Every row gives one point. The points of each table are mixes of a few directions, plus a little noise. Count the directions of each table, and those that both share. Where both have some left over, give the other angles between the two spaces (their principal angles), to ten degrees, smallest first.
(in the rows, 128 means zero)

First:
[[133 175]
 [123  85]
 [125 107]
 [127 119]
 [137 203]
 [122  79]]
Second:
[[126 114]
 [134 174]
 [132 164]
 [119  59]]
Directions: first 1, second 1, shared 1

First (8 x 4):
[[138 109 136 144]
 [131 144 126 189]
 [136  78 142  63]
 [138  98 138 110]
 [113 159 115 108]
 [155  89 149 216]
 [106 166 110  77]
 [106 182 107 119]]
Second:
[[119 122 131 140]
 [ 93 103 137 171]
 [106 113 133 154]
 [121 123 129 136]
 [199 180 108  41]]
Directions: first 2, second 1, shared 0; angles 50

First:
[[105 122 142  80  97 123 168 147]
 [101 122 145  73  91 121 174 150]
 [147 133 115 168 155 132  93 111]
 [177 140  98 228 195 140  44  86]
 [120 126 132 111 116 127 141 135]
 [ 90 119 152  49  76 119 194 160]
 [133 129 124 138 136 129 119 124]
 [102 121 145  74  93 121 173 150]
 [144 131 119 160 149 133 101 115]
 [160 135 109 195 172 136  72 101]]
Second (7 x 8):
[[151 115 139  85 149 169 115  89]
 [166  70 155 113 141 175 134 140]
 [120 126 124 122 139 163 156  94]
 [134 142 130 114 128 111 100 128]
 [128 130 126 107 141 161 138  88]
 [ 92 151 113 214  79  22 128 231]
 [105 161 114 141 119  97 125 126]]
Directions: first 1, second 3, shared 0; angles 80

First, 10 rows:
[[144 124 141 154 160 114 148 127 102 127 135]
 [106 134 110  93  86 147 100 129 164 129 117]
 [126 129 126 125 125 130 125 128 130 128 127]
 [141 124 139 148 153 117 143 128 109 128 134]
 [102 134 107  86  77 150  94 129 171 129 116]
 [170 117 164 197 213  90 182 125  58 128 148]
 [177 116 169 208 227  86 191 125  47 127 151]
 [ 78 140  86  48  30 172  65 131 209 130 105]
 [111 132 113 100  93 143 105 129 157 128 120]
 [125 130 126 123 121 131 124 128 133 128 127]]
Second:
[[209 210  72 107 166 126 102 188  89 168 101]
 [148 125 104 129 145 148 191 158 112 186 138]
 [ 87 128 128 150  22 106  63 141 200 105  87]
 [116 114 147 127 109 134 140 107 144  98 117]
 [ 98  92 161 127 153 129 140  84 119 104 159]
 [130 151 114 115 174 104  56 129  98 135 159]
 [120 108 136 103 133 159 174 107 131 124 135]
 [115  97 162 166 123 115 156 109 131 105 128]]
Directions: first 1, second 5, shared 1

First:
[[107 132 123 104 141 139 177 155 136 138 121 137 114 127]
 [ 79 136 116  73 158 152 241 191 146 151 112 149  95 126]
 [175 120 140 181  99 105  20  68 111 106 144 108 159 130]
 [123 129 127 122 131 130 139 134 130 130 126 130 125 128]
 [137 127 130 138 122 123 107 116 125 124 131 124 134 128]
 [181 119 141 187  96 102   7  61 109 104 145 106 163 130]
 [132 127 129 133 125 126 118 122 126 126 129 126 131 128]
 [ 87 135 118  82 153 148 221 180 143 147 115 145 101 126]
 [131 128 129 131 126 126 121 124 127 127 129 127 130 128]]
Second (9 x 14):
[[126  98 105 145  92 153 148 166 165 143 127  61 112 131]
 [119 150 157  84 181 139 110  71  91 210 111 175 136 131]
 [142 143 131 132  98 104 132 155 126  79 152 136 143 114]
 [116 124 134  95 156 162 138 111  94 161 103 134 120 114]
 [133 152 109 142 151  95 127 120 119  36 124 159 123 169]
 [138 125 130 162 100  95 111 138 161 108 155 128 139 128]
 [126  93 110 157  87 145 136 159 181 164 134  60 116 133]
 [105  88 147 115 162 174 121  92 101 184  98 137 116  80]
 [147 178 128 118 123  84 129 138 113  67 149 163 147 153]]
Directions: first 1, second 5, shared 0; angles 50

First, 9 rows:
[[140 133 101 132  97 127 136 146 131 100 121 133 145 151 130  96 132 126
  109 159]
 [ 70 146 133 101 180 129  93 115  90 123 131 100 128 169 122 132 115 151
  145 118]
 [ 95 140  81 109 135 172  98 162 137  96 146  91 140 119 168  85 171 127
  106  82]
 [162 111  93 128  68 127 142 163 186  93 152 121 125  92 109 114 135 129
  113 131]
 [150 150 162 131 154 132 138 137 125 154 131 157  98 130 145 162  67  90
  177 119]
 [151 138 140 136 119 107 145 126 117 126 114 154 129 162 113 133  88 119
  141 175]
 [139 127 115 131 189 115 121 157 138  93 117 137 167 145 102 154  97 118
  181 152]
 [120 111 141 132  69 124 139  88 119 156 128 121 107 111 130 110 169 150
   72 124]
 [123  94 187 151 143 122 138  54 109 209 113 139 111  73 134 167 177 140
  107  91]]
Second:
[[196  77 150 150   7  63 187  98 183 143 136 156  99  82  46 153 117 154
   95 188]
 [141 119 133 132 104 115 140 122 139 131 130 134 122 119 112 132 126 133
  121 140]
 [176  92 144 144  43  82 170 106 167 139 134 148 108  96  70 146 120 147
  104 170]
 [101 148 119 119 175 154 105 139 107 122 125 117 139 146 160 118 133 117
  142 105]
 [ 80 164 112 113 213 174  87 150  89 117 122 108 148 160 185 110 136 109
  153  87]
 [ 96 152 118 119 184 158 101 142 103 121 124 115 141 149 166 116 134 115
  144 101]
 [135 123 130 131 116 121 134 125 134 130 129 131 126 124 119 131 126 131
  125 133]
 [122 132 126 125 138 134 123 131 123 127 128 126 130 132 135 126 129 125
  130 123]
 [104 147 120 120 171 152 107 139 109 123 125 117 138 144 157 119 133 119
  140 106]]
Directions: first 6, second 1, shared 1

First (11 x 32):
[[132 150 140 115  97 159 115 103 163 171 111 143 139 106  98 191 128 161
  143 140 130 149 126 105 131 178 126 148 124  96 180 125]
 [146  71 127 131 161  73 137 195  96 103 173  94  78 180 158   7  97  84
   59  87 138  95  97 151 126  53 160 128 134 204  16 188]
 [117  92 109 150 179  79 147 169  67  56 156 102 109 164 177  25 129  72
  104 108 124  92 131 165 123  47 131  94 136 180  45 132]
 [128 122 125 131 137 120 131 135 118 117 132 123 125 134 137 112 128 120
  124 123 128 122 128 133 127 115 129 121 130 136 113 129]
 [112 155 123 134 122 150 129  96 130 122 104 144 157 104 122 178 149 141
  170 150 120 139 151 124 127 154 106 117 125  91 178  88]
 [133 142 135 119 107 147 119 113 151 156 117 139 136 114 108 168 127 151
  138 136 130 143 126 114 130 160 127 141 124 107 161 126]
 [133 150 138 115  98 158 116 102 164 170 111 144 140 105  99 190 129 160
  143 142 131 150 127 106 131 176 124 148 122  97 177 124]
 [ 98 118 101 158 177  99 150 136  63  41 133 116 140 139 178  71 150  80
  148 129 115 100 159 166 122  67 109  77 134 144  93  86]
 [139 120 136 120 121 126 122 138 140 148 134 124 116 134 120 124 117 134
  110 120 133 129 113 122 129 131 139 142 126 138 118 150]
 [129 148 135 120 107 150 119 106 153 154 111 141 142 109 108 179 133 152
  145 141 129 145 131 113 129 166 123 139 125 102 170 119]
 [139 136 140 116 104 146 118 117 159 168 122 138 128 118 104 165 121 152
  127 132 133 145 118 111 130 162 133 150 125 113 154 140]]
Second:
[[147  84 149 121 110 114  72 156 136 118 144  97 136 170 142  54  94 114
  102 117 129 111 129 121 150 121 163 114 157 172 136 106]
 [146 137 158 146 142 148 124 110 123 122  98 128 130 113 103 141 132 127
  131 126 112 130 134 126 115 149 134 136 135 118  73 133]
 [100  87 116 112 124  87 121 178 124 101 177  92 127 159 170  43 121  94
   68 117 148  91 125 129 155  74 149 108 140 181 113 148]
 [ 86 164  95 129 117 131 197 122 123  87  98 119 113 101 152 190 147 114
  106 117 119 114 150 122 117 128  92 139 101  89  95 147]
 [138 127 106 135 141 117 133 127 107 122 131 142 120 143 140 121 121 130
  163 127 124 139 125 147 118 114 114 118 123 128 155 101]
 [128 143 135 161 160 133 168 119  91  67  84 115 113 115 134 136 138  97
  120 110  98 111 150 140 103 122 114 128 124 115  18 136]
 [115 135 142 103 113 143 100 116 170 201 165 152 159  99  92 151 154 164
  135 163 160 148 109 110 149 147 142 134 130 124 202 148]
 [141 128 132 102 139 131 107 123 157 236 188 177 133 111  80 137 146 177
  156 159 168 169  76 131 133 128 141 144 119 136 202 167]
 [158 132 123 135 110 128 158 138 123 101  81 108  78 150 140 151  84 119
  102  84 102 124 128 124 105 145 119 160 114 116  62 141]
 [ 99 140 127 147 121 138 136 114 112  52  86 102 154 119 157 139 139  98
  127 128 102 102 179 123 132 137 112 102 138 109 110  81]
 [150 132 124 115 130 138  92 107 143 201 157 175 146 126  98 146 132 174
  196 159 146 172 103 136 130 143 126 125 127 120 243  98]]
Directions: first 2, second 6, shared 2

First (8 x 32):
[[162 143  90 127 137 132 138 129 124 112 121 150 144 101 111 141 164 114
  135 157 136 142 153 133 115 108 139 144 135 119 142 143]
 [165 162  97 142 127 149 189 100 112  54 147 117 174 119 160 114  51 153
  109  87 105 136 118 128 150 140 160 123 100 137 124 158]
 [ 78 100 151 137  73 129 126 117 105 102 119 134 114 140 181  85 105 182
  135  60 153  80  68 159 132 162 149 107 124 114 114 119]
 [ 67 162 153 104 197 113  94 156 131 232 125  81  75 145 100 132 168  81
  132 199  79 176 213  80 122  80  68 153 159 165 142 104]
 [ 75 127 160 141  95 138 153 105 105  97 142  95 123 158 196  77  33 185
  113  41 109  98  75 133 157 166 144 102 106 142 106 124]
 [ 96 134 148 110 168 113  91 153 139 207 124 109  90 140  95 143 175  88
  133 186 109 153 179  99 117  97  86 143 151 146 137 108]
 [163 142  79 130 121 134 142 124 111  92 111 163 150  91 123 131 174 127
  143 147 152 134 146 149 108 108 154 143 135 105 143 149]
 [216  53 143 136 107 118  97 143 196 130 137 177 151 132  59 197 157  96
  122 148 180 100  73 142 119 164 123 106 114  98 115 126]]
Second:
[[106 113 152 107 137 110  91 142 172 167 130 128  94 140 101 142 161  92
  110 149 133  94 149 119 133 131  86 120 141 118 153 101]
 [186 147 141 154 179 149 171 123 118 137 167  75 177 156 115 159  19 127
  121 135  62 221 120  82 149 129 136 131  93 191  75 155]
 [236 127 119 132 165 136 156 123 192 102 170 124 180 135  71 194  71  79
   85 150 105 147 133 103 156 146 115 116  95 138 130 145]
 [143  90 155 113 127 110  92 141 193 152 137 143 111 142  86 163 151  89
  104 142 148  84 121 126 136 150  92 109 129 110 146 105]
 [ 31 104 139 133  71 119  92 136  57 152  77 150  82 119 182  67 200 190
  188 102 175 109  94 167  88 118 156 138 160 110 110 114]
 [ 96 207  79 109 161 135 156 119 101 111 119 112 119  96 151  95 151 114
  119 150  96 141 216 118 131  80 122 155 147 130 177 135]
 [119  76 160 117  80 113 104 122 189 102 137 153 112 145 129 129 119 128
   94  78 169  28  76 153 149 185 110  87 118  88 148 102]
 [122 132 122 151 117 142 147 123  68 121 117 121 145 125 159 107 108 173
  164 113 123 174 101 134 113 119 167 140 124 147  87 148]
 [112 155  85 136 115 138 143 124  62 108  97 146 134  93 159  96 173 160
  168 134 142 156 142 149  99  94 167 155 145 121 126 148]]
Directions: first 4, second 5, shared 4

First, 8 rows:
[[118 108 163 154 134 140 122 129 127 103 113 119 120 112 157 113 140 117
  144 129 121 123 109 145 105 114 141 114 133 140 107 104]
 [117 107 165 156 134 141 122 129 127 101 113 119 119 111 160 113 141 116
  145 129 121 122 107 146 103 113 142 113 133 141 105 102]
 [161 195   7  37 107  87 148 126 130 215 179 159 157 181  26 179  86 164
   73 126 151 146 194  70 208 177  83 177 111  87 202 211]
 [109  91 195 180 140 151 117 129 127  79  99 111 111  98 185 100 151 108
  159 129 115 118  90 161  83 100 154 100 137 151  86  81]
 [113  98 183 169 137 146 119 129 127  89 105 114 115 103 175 106 147 111
  153 129 118 120  97 155  92 106 149 106 136 147  94  90]
 [133 139 109 113 125 121 131 128 128 142 137 133 133 136 112 136 121 133
  119 128 132 131 139 118 141 136 121 136 125 121 140 141]
 [146 166  60  77 116 105 139 127 129 177 157 145 144 158  70 157 104 148
   97 127 141 138 166  95 173 156 102 155 119 105 170 175]
 [124 121 141 138 130 132 126 128 128 118 122 125 125 122 139 123 133 124
  134 128 126 126 121 134 119 122 133 123 130 132 120 119]]
Second:
[[ 87 122 117 107 105 151 120 156  96 100 122  72 190 135 118 124 105 167
  160  97  69 135 112 138 180 130 115 110 109 110  94 154]
 [179 113 169 110 125 136 141 144 155 136 110  97 145 131  94 167 171 127
  156 131 136 146 135 107 100 142 127 109 138 138 129 152]
 [117 162 102 121 141  78 151 135  91 130 125 145  99 115 116 122  85 136
  114 146 141 123 156 160 136  73 138 134 130 115 113  83]
 [150 135 143 114 127 131 164 144 151 133 101  81 156 139  86 165 153 160
  135 119 120 139 112 147 108 139 102 109 156 111 121 144]
 [ 66 123 102 147  98 193 108 115 115  81 153 112 140 127 187  77 111 127
  126 105  50 100  92 108 183 176 120 144 107 122 153 167]
 [150 110 142 143 134 124  91 104 117 126 165 200  59  95 179  92 136  49
  133 166 163 117 180  60 128 115 180 151  89 178 163 113]
 [100 122 109 139 137 151 168  81 153 128 117 128 141 139 133 129 177 130
   75 126 159 110 114 139 148 139  65 126 144 136  99  96]
 [153 148 127 139 150 106 176 104 163 151 109 145  95 134 109 149 156 127
   83 147 176 120 124 155  86 121 102 132 169 123 135  97]
 [149 114 146 130 136  83  31 168 115 166 149 173 124 136 129 125  61 127
  168 111 139 165 129 136  82 113 197 129 110 119 146 144]]
Directions: first 1, second 6, shared 0; angles 80

First:
[[157 113 126 120 122  92 145 122 152 213 141 189 145  99 130 153 142 158
  179 148  45 150 153 120 134  88 181 103 131 142 155 123]
 [155 116 126 122 122  97 143 123 150 203 139 181 143 102 130 151 141 155
  171 146  57 145 149 121 133  94 175 107 130 141 152 124]
 [142 121 127 124 125 110 136 126 140 169 135 158 138 114 129 141 135 144
  153 138  88 138 140 125 131 109 154 116 129 136 141 125]
 [ 95 144 130 137 136 170 108 134  99  28 113  58 108 162 126  98 113  93
   69 104 225 104  99 137 120 173  66 157 124 111  96 133]
 [149 117 126 122 125 102 141 125 146 190 138 172 141 106 129 147 138 149
  164 143  68 143 145 123 133 100 167 110 129 138 149 124]
 [ 87 148 131 139 137 179 104 136  93   7 110  42 104 170 124  91 108  85
   57  99 243 100  94 138 118 182  54 163 123 107  90 136]
 [130 127 128 128 128 126 128 128 130 132 128 131 129 126 129 129 129 129
  130 130 123 128 129 128 129 126 130 128 128 129 130 128]
 [137 125 128 125 125 118 133 125 136 153 131 146 133 118 129 136 132 137
  143 134 103 135 136 126 129 116 143 121 129 133 137 126]
 [102 140 130 134 134 159 113 133 107  55 116  76 113 153 127 105 117 101
   85 110 198 110 106 134 123 161  82 150 125 116 105 132]]
Second, 11 rows:
[[ 83 144  93 170 118 151 143 135  64 163 116  87 136  99 147 142 166 170
  148 130 122 138 107  63 166 141 117 130 153 115 117 142]
 [141 122 101 104  83 155 166 118 177 129  95 129 104 157 154 143 171 105
  153  95 115 120  91 101 104 161 138 119 141 138  99 132]
 [122 168 128 116 148  75  99  58  83 111 152 179 155 102 137 139 111 108
   94 104 140 122 169 165  87 124 104 162 156 139 195 121]
 [120 171 110 154 111 107 116  61 115 142 138 180 109 171 105 149 122 117
  146 128 137 109 148 109  81 199  93 184 167 165 226 149]
 [170  94 177 131 139 133 108 171 205 118 145 142  94 198  59 100  66 119
  138 184 137 120 143 165 127 136 141 127  80 143 144 132]
 [158 125 131  87 113 118 136 104 175 104 120 158 119 147 139 131 131  89
  122 101 126 118 127 156  88 133 135 126 129 140 126 120]
 [102 135 111 141 130 135 134 131  86 141 124 105 143  93 149 133 150 149
  128 122 125 137 120 103 151 118 124 124 140 114 112 128]
 [117 138 143 152 153 110 101 126  96 133 151 133 138 119 104 121  99 144
  118 154 138 130 154 139 139 121 116 142 124 127 164 130]
 [123 128 110  77 126 122 148 114 108 106 109 114 164  58 200 138 173 109
   97  65 117 139 111 143 125  75 145  96 140 102  61 104]
 [136  88 132 121 119 170 154 193 165 132 107  80 116 131 134 116 145 140
  144 139 116 138  92 111 167 107 157  86  98 109  49 125]
 [135  97 172 150 166 133 101 194 133 130 152 101 128 131  81  97  76 157
  121 188 137 139 145 153 175  91 140 112  80 113 114 125]]
Directions: first 1, second 4, shared 0; angles 90

First:
[[ 96 176 163  91 129  88 105 155 109 124 107 105 105 152 172 127 187 137
  149 132 102 167 134 106 108 100 119 152  98 137 115 120]
 [ 98 157 140 112 122  92 104 154 102 122 121  98  87 153 147  99 160 125
  167 142 103 148 104 131 113 100 122 143 110 172 125 124]
 [186  52  77 171 123 113 137  78 181 120 169 142 161  82 122 177  95 150
   61 124 178  65 144 173 208 158 198 102  98 118 151 137]
 [123  53  64 181 108 138 134  99 137 145 198 167 141 134  98  64  70 128
   75 106 192  92 147 182 103 137 130 126 175 168 174 131]
 [128 143 134 120 155 130 140 164  98 113 110 113  87 127  96 125 140 101
  182 133 116 126 104 134 152 146 119 116  94 146  90 128]
 [142 114 133 118 155 155 169 114 146 139 138 177 169 114 126 160 133 135
   75  84 172 134 205 110 118 162 117 133 124  65 108 127]
 [ 99 123 136 156 116 124  61 172  86 124 111 130 134 128 104 104 114 116
  125 155 128 124  97 155 158 143 108  99 146 148 143 123]
 [152 206 176  76 115 186 175  87 164 138  70  92 140 133 159 170 125 132
  191 149  32 168  90  32  65  79 110 154 178  71 118 133]]
Second, 10 rows:
[[ 97 110  84 124 188 246 136 195 109 102  82 112 106 114  24 164 106 120
   95 166 116 134  77 158 100 156 130 106 151 129 136 159]
 [101 111 118 119 117 134 144 142 133 125 150 111  85 111  99 135 165 106
  105 167 120 125 108 149 153 121 110 136  86 146 154 113]
 [102  84 145  95 101 118 139 131 114 138 169 113  84 117  89  96 162  98
  150 160 122 127 124 144 185 132 128 130  91 178 142 102]
 [ 92 147 105 150 136 167 153 182 116 125  83 129  77  91  99 163 118  96
   76 154 107 116  96 175 142  93 100 140  92 111 143 133]
 [111 105  89 132 162 181 133 130 167  86 157  93 106 122  59 155 177 125
   86 190 136 133  79 146 102 151 100 126 105 131 162 131]
 [138 119 172 102  88  74 123 117  92 167 136 148 137 138 169  83 108 125
  186  88 123 127 173 108 172 123 158 126 140 154 104 113]
 [146 151 143 163 139 118 116 100 136 115  96 149 148 122 136 108  84 119
  147 105 140 123 130 146 124 112 118 138 137 103  97 135]
 [162 190 169 151 100  64 117 125  87 175  59 185 174 134 238 112  42 140
  165  32 120 118 190 107 135  85 155 136 169  89  76 139]
 [171 124 163 123 104  52 104  51 153 131 177 135 177 159 186  84 140 153
  181  95 154 134 168  87 126 141 142 130 145 134 110 114]
 [160 139  91 120 146 125 115 106 173 116 170 106 185 172 179 179 180 198
   91 124 143 143 136  59  43 165 139 113 164 103 157 143]]
Directions: first 6, second 5, shared 0; angles 30, 50, 70, 80, 90

First (8 x 32):
[[137 124 129 112 127 141 133 158  99 143 111 121 119 167 148 143 125 125
  141 118 115 137 106 107 130 139 139 132 115 125 128  93]
 [147 149  80 127 119 142 148 114 136 116 136 152 135 126 131 118 127 136
  134  95 124 130 133 123 103 140 122 146 129  85 109 117]
 [128 104 113 103 151  98 104 119 142 125 146 149 130 112 100  93 140 112
  126  98 140 120 122 131  91 138 135 107 114 135 119 107]
 [117  90 172 102 147 108  95 168 100 151 114 112 112 154 126 131 134 109
  134 138 126 130 102 117 136 130 149 102 110 175 144  96]
 [111  87 160 104 159  87  84 137 129 138 136 127 122 118  99 104 138 105
  124 130 139 118 116 132 114 128 140  92 114 175 138 113]
 [122 114 115 119 146  98 108 103 152 117 152 146 134  95  96  94 136 117
  120 112 145 117 137 142 100 130 126 110 125 134 124 134]
 [156 160  65 129 111 156 164 114 133 115 133 154 137 136 141 124 124 141
  137  86 119 134 130 118 103 145 119 157 128  64 104 113]
 [105 194 189 228  59 195 185 109 131 119  96  59 135 117 184 215  99 175
  109 246 115 139 180 151 245  76  95 175 187 133 163 249]]
Second:
[[116 135 124 128 139  99 111  87 161 112 154 148 138  81  96  96 138 127
  116 127 154 119 150 162 106 116 124 113 144 138 124 167]
 [122  80 123 216 134 153 129 136 165  85 158 134 156  46 125 150 102 136
   93 165  69  67 161  86 172 161  75 147 112  90 146 151]
 [139 170  83 121  99 134 173  89 136 143 111 112 123 170 135 123 129 136
  143 107 164 164 129 140 114  99 122 144 126 113 107 124]
 [128 133 209  46 168 115  51 201  66 132 135 176 114 127 131 122 154 120
  141 124 108 123  98 157 103 161 206  89 175 166 142 124]
 [156 157  90  96 134 146 127 139 117 110 144 183 135 124 136 115 138 136
  140  77 110 124 121 130  84 163 148 139 146  75 108 112]
 [149 146  81 143 105 158 172 125 126 131 114 122 130 161 151 142 118 138
  138 106 119 140 124 104 129 131 112 157 113  85 113 104]
 [116 114 127 102 129  91 130 107 131 160 109  96 113 170 111 108 135 111
  138 119 174 156 113 137 116  95 132 108 101 173 123 104]
 [114 128 181 184 120 160 121 147 128 104 135 120 140  79 147 170 112 146
  105 193  88  98 155 127 188 134 114 142 159 128 157 189]
 [118 140 153  85 135  98 108 120 118 147 121 124 115 148 116 108 144 118
  137 125 164 150 119 160 111 106 156 103 140 172 128 132]
 [122  78 109 160 118 127 159 131 132 156  98  67 118 174 135 146 110 113
  129 137 132 136 112  77 159 114  93 134  62 143 133  73]]
Directions: first 3, second 5, shared 3

First:
[[ 81 141 148 142  99  85 142 120 140  79  99 158 162 217 145 128 151  97
  118 120 126  86 123 118 161 135 149 149  70 132 104 122]
 [122 110 155 145 134 115 109 154 130 154 129 129 113 140 120 140 173 127
  112 159 126 111  83 129 121 142 108 156 113 152 117 162]
 [122 131  94  89 108 152 124  93 139 145 135 122 110  79 130  88  67 140
  155 101 167 159 198 150 139 102 129 116 159 126 140  98]
 [ 93 148 136 149 108 116 134 115 130 101  85 126 187 197 150 145 148 134
  114 114 138  95 128 103 132 145 143 151 115 127 125 118]
 [200 129 100 104 121 159 107 116 149 152 164 167  98  37 136 109  96 106
  185  80 102 135 165 142  93 136 138  91 156  98 165 114]
 [180 103 168 148 123  99  87 169 161 153 158 211  82 113 131 138 198  59
  158 126  68  70  62 138  98 170 121 146  75 134 130 179]
 [ 44 142 126 138 150 115 185 118  80  73  85  44 184 228 118 140 110 182
   55 172 172 163 132 104 180  92 129 131 126 136  89 104]
 [108 117 118 120 136 153 119 127 118 171 123  79 117 101 114 126 113 177
  114 152 173 161 137 137 125 116 105 143 172 149 132 136]
 [129 116 122 115 106 138  93 121 157 177 133 144 104  81 131 110 126 130
  153 118 153 121 149 149 115 135 113 152 142 146 143 140]
 [165 145 107 144 148 174 132 122 110 136 115  93 173 100 140 162 122 169
  130 104 120 136 128 102  82 149 133 108 185 101 171 113]
 [166 115 137 109 173 108 169 154  92  74 185 136  78 124  95 116 107  85
  114 157  67 168 100 133 155  91 139  66  86 101  96 129]]
Second, 11 rows:
[[158 119  70 145 116 142 178 131 168 174 152 102  99 104 128  96 125 167
  150 121 138 150 159 162 111  92 109 130 149 160 157 127]
 [131 140 177 128 157 116 103 112  83  83 119 167 167 149 122 178 140 107
  115 116  85 106  82  93 102 167 145  98 108  82 117 124]
 [164 116  99 124 128 139 140 121 146 167 161 135  92  79 118 110 119 144
  152 116 127 145 145 154 100 110 111 113 145 137 148 130]
 [157 115 106 128 131 141 141 163 147 149 151 105  88  96 125 104 126 121
  132 148 126 149 134 148 143 108 120 133 139 143 134 141]
 [127 125 188  97 153 123  67 132  87  99 130 163 122 109 117 154 121  78
  118 138 103 119  94 106 135 160 143 112 114  92 102 137]
 [ 17 155 171 117  93  98  86  52 111  94  56 161 213 208 144 154 116 143
  114  95 183  84 153  99 133 161 145 157 109 118 107  99]
 [105 130 199  89 145 116  55 112  83  91 117 173 139 119 119 157 116  79
  116 129 116 111 100 102 137 166 145 118 109  88  97 130]
 [161 112  68 139 115 149 171 172 177 176 156  77  72  90 131  76 126 144
  141 153 146 162 159 168 152  82 107 149 150 172 146 140]
 [179 117  79 147 132 142 176 143 157 164 163 109  95  98 124 107 133 154
  148 125 116 151 138 154 106 101 111 116 146 146 155 132]
 [ 42 166 161 153 109 100 130  87 102  69  52 132 234 249 153 173 148 144
   93 108 146  80 120  80 137 162 155 150 101 115 111 101]
 [167 114  95 142 132 143 164 180 152 145 151  85  90 109 132 101 138 126
  128 160 118 152 127 145 153 102 119 137 139 151 136 144]]
Directions: first 5, second 4, shared 2; angles 50, 70

First (9 x 32):
[[162 109  38 154 121 129 131 172 249 153 159 177 227 110 147 140 148 127
   41 185  88 138 181  89 141 155 155 194 186 112 132 148]
 [119 144 143 133 132 115 121 136 107 130 141 119 107 114 128 127 149 129
  169 104 134 122 114 128 109 121 114  94 114 124 131 134]
 [ 90 132 169 124 101 104 142 102 113  96 137 104  64 173 106 150 122 108
  168 110 120 119  93 167  93 135 128  51 107 110 119 131]
 [124 114 170 122  82 115  99 135  81 124  97 131 136 165 136 136 130 152
  116 117 119 132  93 181 149  96 140 105 146 113 117 111]
 [110 167  87 134 155 162 151 116 114 151 122 115 132  56 154 107 175 162
  173  91 181 126 142  99 125 134 102 149  95 136 140 129]
 [137 108  75 109 133 173 167  69 139 119 114 141 151 141 110  73  74 130
   39 151 171 170 165 162 187 157 123 208 124 145 107  87]
 [135  84 130 120  95 154 132 131 182 125  57 135 180 179 157 197  96 137
   65 195  73 105 137 104 151 121 195 188 177 128 135 139]
 [143 136 193 125 162  98  90 160  82 128 140 113  83 120 117 137 122 104
  193 113 110 105 106  97  98 101 116  85 114 145 143 145]
 [131 157 146 131 170 101 118 132  86 126 185 118  72  95  97  84 135 102
  188  86 156 136 121 126 100 131  80  78  88 139 129 129]]
Second:
[[ 99 160 149 113 177 181 156 100  88 137  64  77  84  77 162 161 139 149
  224 105 162  83 125  52 105 118 128 149  78 163 160 146]
 [ 92 154 150 121 150 160 153 108 107 130  79  84  88 100 158 173 148 144
  214 109 142  85 116  75  95 121 135 120  92 143 153 150]
 [126 114 117 152  77  65 117 157 192 111 198 157 137 177 101 141 143  96
   93 142  77 142 117 177 100 148 135  58 163  81 109 140]
 [112 160 137 117 193 170 155 108 104 137  95  85  83  69 148 145 134 131
  217 110 159  91 137  44 100 128 117 149  78 166 159 149]
 [153 106 113 134 102 101 108 143 144 125 162 162 161 156 107  98 115 118
   59 143 114 161 134 176 154 131 126 129 159 112 107 111]
 [139 142 127 113 185 169 137 111  92 142 100 110 116  81 137 107 113 136
  156 120 166 121 147  78 142 122 113 180  98 168 144 124]
 [159 104  99 149  99  65 105 162 188 118 220 178 157 166  84  95 120  87
   50 151  90 168 139 182 129 151 120  95 169  95 102 123]
 [127 102 137 129  59 114 109 132 120 122 109 150 166 181 132 131 128 152
   66 136 111 148 107 202 162 112 149 120 166  98 105 105]
 [147 110 123 124 109 126 112 130 117 130 126 149 159 145 122 101 113 137
   73 136 131 153 131 166 166 120 129 151 149 125 113 105]]
Directions: first 6, second 3, shared 3
